Every row gives one point. The points of each table are mixes of a few directions, plus a little noise. How many directions does each table use, and how many do they share? Where both have some left over, give the other angles between the two spaces (their principal angles), to ten degrees, smallest first.

First:
[[-19 -32]
 [ -7 -12]
 [ 14  24]
 [  2   3]
 [-29 -49]
 [ 39  65]]
Second:
[[ 20  34]
 [-11 -18]
 [-10 -16]
 [-11 -19]
 [ 38  65]
 [-27 -45]]
Directions: first 1, second 1, shared 1

First (8 x 4):
[[  6 -12 -24  31]
 [  2  -4 -23  32]
 [-61  43 -11  15]
 [  3 -13  47 -68]
 [ 19 -27  -6   6]
 [  7  35  56 -67]
 [ 12  11 -24  39]
 [ 11 -33 -14  12]]
Second:
[[ 28  15  -9  21]
 [-72  24 -28  32]
 [-51  17  43 -65]
 [ 58 -16  19 -20]
 [ 27  13   7  -1]
 [ -1 -16 -11  11]
 [ 12 -37 -20  21]]
Directions: first 3, second 3, shared 3

First:
[[ -2   9  -9  15  10  -1  14   8   2]
 [  0   1  -1   2   1   0   2   1   0]
 [  9 -36  36 -60 -39   2 -57 -32 -10]
 [-13  54 -54  90  60  -3  86  48  15]
 [ -2   9  -9  16  10  -1  14   8   2]
 [  4 -18  18 -31 -20   1 -29 -16  -5]
 [  5 -19  19 -32 -21   1 -30 -17  -5]]
Second (8 x 9):
[[ -3  14 -14  23  15  -1  22  12   4]
 [ -1   6  -6  10   7   0  10   5   2]
 [  7 -28  28 -47 -31   1 -45 -25  -8]
 [ 14 -57  57 -95 -63   3 -90 -50 -16]
 [ -3  13 -13  22  15  -1  21  12   4]
 [ -9  35 -35  59  39  -2  55  31  10]
 [ -1   6  -6  10   7   0  10   6   2]
 [ -3  11 -11  18  12  -1  17  10   3]]
Directions: first 1, second 1, shared 1

First:
[[ -5  17   3   3  27  30   6   9  14  19  -6  39 -12   6]
 [ 30 -13   3  43 -18 -29 -14 -21  13   3  50 -10  -8  19]
 [ -8   0   0 -47 -36 -24  14 -26  -8  27 -16 -21  26 -17]
 [-26 -16   7 -19 -12 -15  16 -18 -11  -8  17  -9 -18 -22]
 [ -3 -16   1  32 -17 -27 -20 -14   5 -22  18 -31   3 -11]
 [ -7 -11 -13 -23 -26 -41 -17 -14  53   2  -5  -9  35 -49]
 [ 78  -1 -29 -40  34  22   6  80   1 -36 -14  34   8  41]
 [-76  41  41  95  32  70  -7 -32 -58  32 -27  -8 -33  29]
 [ 17  -1 -12 -44  15  15  14  36  -9 -18 -18  16   1   4]]
Second (10 x 14):
[[ 33  10  42   5  -5 -31  25  18   3 -25  27   2  22 -20]
 [ -1  22  14 -16  20   6 -42  -4 -18  28  -7   6 -23 -19]
 [-22  23 -10   1 -11 -18  44   6   0 -15  11  15  30   4]
 [-31  19 -12 -37  25  18 -86 -36 -22  45 -41  32 -57   4]
 [ 22  -3  24  20 -14 -36  52  22   9 -47  34   0  25   4]
 [ 18  34  30 -21 -23 -44  37  15  23   3  -7   0  71 -35]
 [-18 -32 -44  28  14  75   1  -4 -16  19  15 -21 -19   3]
 [ 29 -14  21 -18 -31 -12  27 -23  22 -23   4  38  51 -19]
 [-27 -13 -26  15  26   6 -48   2 -16   3 -15 -20 -80  49]
 [ -5 -46 -38  22  -1  34 -10   4  15  11 -19 -50 -20  29]]
Directions: first 6, second 6, shared 1; angles 40, 60, 80, 90, 90
